Each row of a before or after table is a point. The points were changed in one or more steps. Then noise was added and the rows were shuffled. The steps act on how far a point lies along the listed directions, d1 being the first. Write out the steps. A step turns or swaps two directions, mirrors them in a line or flattens them onto one, adds a multiple of one to another, or multiplies one. Angles are multiples of 10 degrees, from the lower direction toward the higher: turns from -170 to 170, lines from 10 to 170 but not 90. Use the fewest steps. Two steps may share a direction if one is a turn and the other turns, adds or multiplies; they go together, in the order done. Otherwise the lowest direction goes first.

Directions:
(1): [ 9 61]
(2): [61 -9]
Before:
[[-35  73]
 [-14  -4]
 [-26  31]
 [ 72  76]
 [-34  49]
 [-19  72]
 [ 22  46]
 [-56  30]
 [ 40   5]
 [-19   2]
 [-43 -54]
 [-29  36]
 [ 71 -18]]
After, 13 rows:
[[-41 -14]
 [ 13   5]
 [ 18   5]
 [-23 -48]
 [ 47 -64]
 [-71  12]
 [ 54 -20]
 [ 24 -62]
 [ 38 -39]
 [ 35  58]
 [ 32 -21]
 [ 38 -40]
 [-57 -93]]
Steps: turn d1 and d2 by 170 degrees

Directions:
(1): [-44 -53 -52  12]
(2): [-64  11  50  29]
(3): [-20 -24  25 -77]
(4): [ 33 -64  43  25]
Before (14 x 4):
[[ 40  -9 -17 -58]
 [ 23 -56 -48  -7]
 [ 52 -29 -39   3]
 [-27  -9  -1 -44]
 [-12 -20 -51 -33]
 [-67 -52 -77 -66]
 [  3 -48 -74  19]
 [  3 -60 -74 -11]
 [ 72 -34 -28  39]
 [ -6  17 -12 -16]
 [-34  47  -7 -15]
 [-47  11 -32 -23]
 [ 25 -30 -27 -37]
 [  5 -14  26 -53]]
After:
[[  24    7   -8  -45]
 [ -30  -40  -34    5]
 [  34  -53   17  -17]
 [   5  -56  -28  -19]
 [  20  -75    9    4]
 [   2 -122  -36  -19]
 [  26  -26   11  -32]
 [  36  -77    5   -7]
 [  39    0   34   -8]
 [  30  -29   -1  -46]
 [  26   -4  -24  -66]
 [   9  -13  -22  -23]
 [ -36    8  -39   10]
 [ -12   -3  -23   -8]]
Steps: turn d1 and d4 by 60 degrees; flatten d2 and d3 onto the line at 140 degrees

Directions:
(1): [  0  29 -35  13  97  10 -51 -48 -19]
(2): [-64 -50  64 -57  26 -29  -4 -40  -7]
(3): [-23  59  -5 -12 -22 -88 -57  23  26]
(4): [ 71   0  24  -3  -7 -21   8 -74  73]
(5): [-25  -4  44  85 -47  18 -52 -40 -21]
Before (9 x 9):
[[ -7 -49   0 -65  69  20  28  31 -11]
 [ 19  53 -57 -45  50 -49 -40  -5 -15]
 [-13  21 -50  34  17  61  -3  51 -23]
 [ 27   2 -60   1  48   5  -2  50 -36]
 [-17  16 -77  50  64  22 -46  -3 -21]
 [ 29  13  -6  53 -39  27 -16 -66 -25]
 [ -1 -22  57 -23 -58 -53   5  -8  43]
 [ 52 -71  65   5 -62  -6  41 -33  58]
 [ 46  11 -23  -3   3 -55  -7 -12  68]]
After, 9 rows:
[[ -65   69  -18  -51   20 -116  -96   17  -30]
 [ -34 -108   59  -21   44   75   30  -10  -40]
 [ 104  -65   30   28    5   44   47  -80   55]
 [  -4   31  -10  -15   24 -105  -70  -22   55]
 [ -23  -26  -24   -2    2   73   42   53  -24]
 [ -48   -6  -67   20   43   21  -22   54  -47]
 [  60   15  -63   29   -1   54   27  -31  -31]
 [ -18  -47   -4  -18   27    1    3   39  -50]
 [  24   33   28   -9  -46  -82  -48  -28   65]]
Steps: turn d1 and d4 by -40 degrees; turn d2 and d5 by 70 degrees; multiply d5 by 0.4; multiply d3 by 2.5

Directions:
(1): [ 38 -62  24  97 -13  37   8  21 -39  16  54 -26]
(2): [-48  72  40 -19 -27  78  30  51 -16 -32  37 -19]
(3): [-57  17  35  37  55  22  50 -79  24  60  -6  -9]
(4): [-23 -26  30   8   2 -79  77  64  60 -16  16 -16]
Before:
[[ -11  -40  -10   -1  -20  -40   11   68   36    0    5   -3]
 [  30   -1  -25  -16   50  -36  -27  -43  -11    0  -17   14]
 [   3  -47   19   30  -40  -34  -28  121  -31  -25   52   -8]
 [ -34    6   21    6   53   17   32  -53   13   20   13  -25]
 [  27    6  -20   24   59   36  -29  -76  -45   39    2   13]
 [  46  -35  -10   35  -61   -4   16  104  -22  -80   40  -10]
 [ -25   59  -18  -24   24   36  -38  -81  -24   23  -52   11]
 [ -24   38  -23  -21   20   49  -36  -94   -2   26  -54    4]
 [  76  -84  -27   37   -8  -74  -35   85    0  -17   20  -14]
 [ -50   84  -41  -58   28   71  -27 -106  -41   -1  -24   23]
 [  43  -24   -5  -12    8  -62   13   45   -8  -43   -5   -7]]
After:
[[  3  -6  24   3  28 -53  57  34  11 -26   3 -18]
 [ 44 -55 -10  48 -44 -32  28  85  -4 -64  32  -7]
 [ 35 -44   4  34 -10 -36   0 102   4 -24  41 -28]
 [-13  49 -21 -34   6  11 -34 -42 -17   0 -47   9]
 [-11  11  -2  -5  43  44 -14 -69 -18  17   5 -15]
 [-41 -27  10  14   2 -23  36  37  46  26   5  -9]
 [-27  49 -52 -64  16  12 -22 -65 -22 -21 -26  26]
 [ 59  19 -40 -10   8  54 -69 -14 -75 -12  15  17]
 [-12  32 -27 -35  -2  35 -40 -50  -1  -1 -46   2]
 [  1 -57  18  42 -26 -46 -21 102 -22  -9  47  -5]
 [  3  25  -2 -22  39 -18   1  -8  -6 -17   3   2]]
Steps: add -1 times d1 to d4; turn d3 and d4 by -50 degrees; multiply d2 by 0
